Each row of a before or after table is a point. The points were changed in one or more steps. Then noise was added and the rows were shuffled. The steps act on columns, c1 being the first. What was done? A step turns or swaps two columns, mirrors them in a line or flattens them onto one, adds a multiple of one to another, or multiplies or shifts one. Angles are multiples of 10 degrees, from the lower column toward the higher: turns from -170 to 170, lines from 10 to 170 but not 90. Use the fewest steps. Two steps may share a column if one is a turn and the other turns, adds or multiplies; they go together, in the order done. Otherwise the lowest column goes first.

Before, 13 rows:
[[ 74   8]
 [ 76  21]
 [ 79 -53]
 [-13  13]
 [ 54   1]
 [-45  28]
 [-20 -13]
 [ 30 -23]
 [-23  -5]
 [-42 -10]
 [ 46   8]
 [ -2 -16]
 [ 20   7]]
After:
[[ 22 -14]
 [ 14  -2]
 [-20  17]
 [-10 -14]
 [ 14  -4]
 [ 28  -3]
 [ -4 -22]
 [ -6   2]
 [  9 -32]
 [ 31  13]
 [ 36 -61]
 [-22 -16]
 [ -8 -20]]
Steps: multiply c1 by 0.4; shift c2 by -10

Before (10 x 3):
[[ 66 -59  20]
 [ 31 -46  -6]
 [ 58 -26   0]
 [ -9 -28  45]
 [ -5   8 -44]
 [-44 -32  -7]
 [-54 -24  17]
 [-12 -34 -28]
 [ 31  20  12]
 [-27 -25 -33]]
After (10 x 3):
[[  1 -31 -35]
 [  3 -26 -34]
 [  3 -63   7]
 [ -2 -31 -15]
 [  0   4 -39]
 [ -2 -28  -7]
 [ -4 -23  12]
 [  1 -46 -18]
 [  5 -24  34]
 [  2  19  22]]
Steps: multiply c1 by 0; add 0.3 times c2 to c3

Before:
[[-25 -23 -22  33  -9  11]
 [-27  20  -1  23  -3  33]
 [ 33   4 -35 -42  32  21]
 [-13 -40 -29  -4  38  31]
 [-43  14 -16  13  -5  26]
 [-25 -42   2   2 -14  28]
 [  0  25   0  22  23  30]
 [-31 -29  -8 -50  26 -58]]
After, 8 rows:
[[ 22   9   0 -43  36 -13]
 [-47 -59  -2 -49 -27 -56]
 [  6  49   0  21  39   1]
 [-21  39   0  23  23  25]
 [-16 -45   0  35   2  14]
 [-40  27   0  13  18  20]
 [-14 -80   0  -3  49  -9]
 [-24 -82  -2   3  13  29]]
Steps: add 0.3 times c4 to c1; multiply c2 by 2; multiply c3 by 0; turn c5 and c6 by -50 degrees

Before (8 x 8):
[[  2  42  36  21 -13  13 -28   2]
 [-20  27  30   5 -40   3   4  52]
 [  9  48  -2  61 -24  22 -14   7]
 [-31   0 -48 -15  27 -35  60 -33]
 [ 22  18  -6 -41  11  10  66  13]
 [ -4 -13 -36 -24   7  -7  20  17]
 [-17  32 -41 -18 -34 -19  -1   3]
 [-32  36 -18  14  33  45  26 -31]]
After (8 x 8):
[[-13  13 -40  26 -35 -11  30   2]
 [-40 -75  -6  -2  11  26  -5  13]
 [ -7 -75 -49  40  27 -28 -21 -34]
 [ 52  14   0 -40 -25   0  50   7]
 [ 41 -60 -17  14  34  38  24 -31]
 [-20 -18 -35  15   7   2 -18  19]
 [ 16  14  30  14 -39   2  24  52]
 [ 20  22  36 -14 -12   6  50   1]]
Steps: turn c4 and c6 by -20 degrees; turn c1 and c4 by -120 degrees; turn c2 and c7 by 110 degrees; add -0.7 times c5 to c2

Before (9 x 9):
[[  2   3  13  23 -15 -43  10   3  28]
 [ 31  -7  -9  -5  12   8  -1  40  -7]
 [ 36  19 -13   3   0   4 -12   6  -5]
 [  9  -9  30  11 -12   4  -4   1  -6]
 [ 20  25  13   2  13   1   4   8  25]
 [-26   8  41   1 -62  15  15   2  -2]
 [  2  -6   1  12 -11  16  11  -3  17]
 [-45  -4  -7  15  -2  13   1   4  -5]
 [ 29  16  -2  18   7  -8  21   0  -8]]
After (9 x 9):
[[ 32  -8   3  -5  11   6  -3 121  11]
 [  0 -10   8 -11 -11  16  33 -10 -17]
 [ 26 -31  13  13  -3   2 -37  15  11]
 [  4  -9 -29 -10 -11   6 -13   1  -5]
 [-44  11   5 -10  -2  15   1  16   7]
 [  7 -19   4  23  15   4  15  24 -26]
 [ -8 -18   0  -8 -17 -40  27   9 -35]
 [-27   9 -37   8 -61  15  46   7 -21]
 [ 11 -34   0   6   9 -10  61   0   8]]
Steps: turn c2 and c4 by 120 degrees; turn c1 and c2 by -30 degrees; turn c3 and c9 by -150 degrees; multiply c7 by 3; multiply c8 by 3

Before (14 x 11):
[[-19 -33  28 -15  15  -5  -2  37  16   1  29]
 [-34   9  26  30   3 -16  57  35  11 -56  21]
 [ 36  -5 -63 -60  15 -42 -56 -44 -14 -29  18]
 [ -9 -32  15   9  -5  -9 -40 -46  25 -28  39]
 [ -9  -7  41  60   8 -31  15 -19 -50 -11  -7]
 [-23 -25 -10 -13 -28  49 -16   4 -13 -27  28]
 [ 11  31 -35 -51 -29 -32  45  -3 -13 -25 -13]
 [ 17  -7  14  -9  22 -13  50 -22 -19 -50   5]
 [-51 -64  -4   0 -41 -20   6  -2   3 -40   3]
 [ 17 -13 -14  20 -10  15  14  21  32  11 -11]
 [ -7   0 -21 -38  36  18  56  19  36  11  13]
 [-22  -1 -11  -1  33   7 -39 -22 -20 -10 -11]
 [ -6   8  62  16  25   5  46  -7  50  20  17]
 [ -8 -24  59 -25  50 -65 -42  23   9 -46 -48]]
After (14 x 11):
[[ 17   1  15  -1  35   1 -44 -20  22  -3 -11]
 [ 21  -2  23 -14 -26 -35 -12   4  37 -13  27]
 [  7  -4  11 -50  39 -34  56  16 -22  21  10]
 [ 16  -4 -21 -23  15  -6  -2  38 -20 -19  24]
 [ 11   1   4   8  -5  -4 -37 -46 -25 -27  40]
 [ 50   4  27   0 -45  15   4  -4 -16 -32   3]
 [  9   1 -25  74   8  51  12 -20  28 -37 -10]
 [-16   0  27 -14  29  22  48 -21  10 -47   1]
 [ 31  -4  19  42  -1   7  60  39 -18 -63  17]
 [  4  -2 -59  25  23 -31  44  -9 -44 -23  16]
 [-16   2   2  27 -13 -32  14  24 -20  20 -13]
 [-11  -2  38 -65 -29  34  50  -1 -10   4 -10]
 [  7   3 -18 -33  53  53 -42  21 -44 -75 -49]
 [-38   0  65 -76  19  47 -55 -41  -8  19  16]]
Steps: multiply c1 by -1; multiply c2 by 0; mirror c3 and c10 in the line at 110 degrees; multiply c4 by 1.3; turn c6 and c9 by 150 degrees

Before (10 x 14):
[[ 12  -3  28  -1  21 -20   2 -48  -3 -10   9  28 -44 -16]
 [ 10   9  18   7 -17  12  10 -24  66  -3   4 -31 -18  -4]
 [ -3   5  25 121  18 -26 -33  -5  -7   8  -4  56  46  23]
 [-11   6 -32  26  24  12   6  -8 -17 -54  -9 -25 -12  24]
 [ -6  -1  -5  17   0   8 -17 -35 -16  11 -26 -23 -44 -15]
 [ -9   7  32  12  20 -12  -5  -7 -21  -1  11 -22 -14   7]
 [ -4  -2  28   9 -11 -37  -2 -19  12 -15  -9  28   7  58]
 [  1  49  23   2  12  16   1 -10  41   8  -9   5 -25  -2]
 [ -9  -4  17  -2  19  16 -37  -9 -14 -58 -12 -29 -25  -9]
 [-20  16  -9   6 -28  13  12 -12  -4 -33  -7 -23 -33 -23]]
After:
[[ -3   5 -12 122  18 -19  62  59  -7   8 -22   1  48   9]
 [ 10   7  -6   5 -15  23 -16 -25  68  -6 -15  25 -18  -8]
 [ -3  -1 -17  10 -10 -21  76  37  15 -16 -22  28   7 -32]
 [ -6   0 -22  20   0  23  -1 -11 -13  12  12  32 -44  21]
 [ -6  -5 -18   0  18  18  29 -28 -14 -57 -12  10 -27  34]
 [-10   8   5  28  26  13  23 -25 -17 -55  32  11 -12 -20]
 [  2  50 -16   2  13  18  -3   1  41   7 -18  -2 -26  -1]
 [-21  17  -3   9 -29  16 -42 -23  -6 -33  11  11 -34   6]
 [ 13  -3  -1   1  22   4 -20  44  -2  -8 -29  37 -44   7]
 [-11   7  -1  15  21  -7  16 -19 -22  -1 -36  20 -13  -2]]
Steps: turn c3 and c11 by -110 degrees; turn c6 and c8 by 30 degrees; turn c8 and c12 by -110 degrees; turn c7 and c14 by -130 degrees; multiply c7 by 1.6
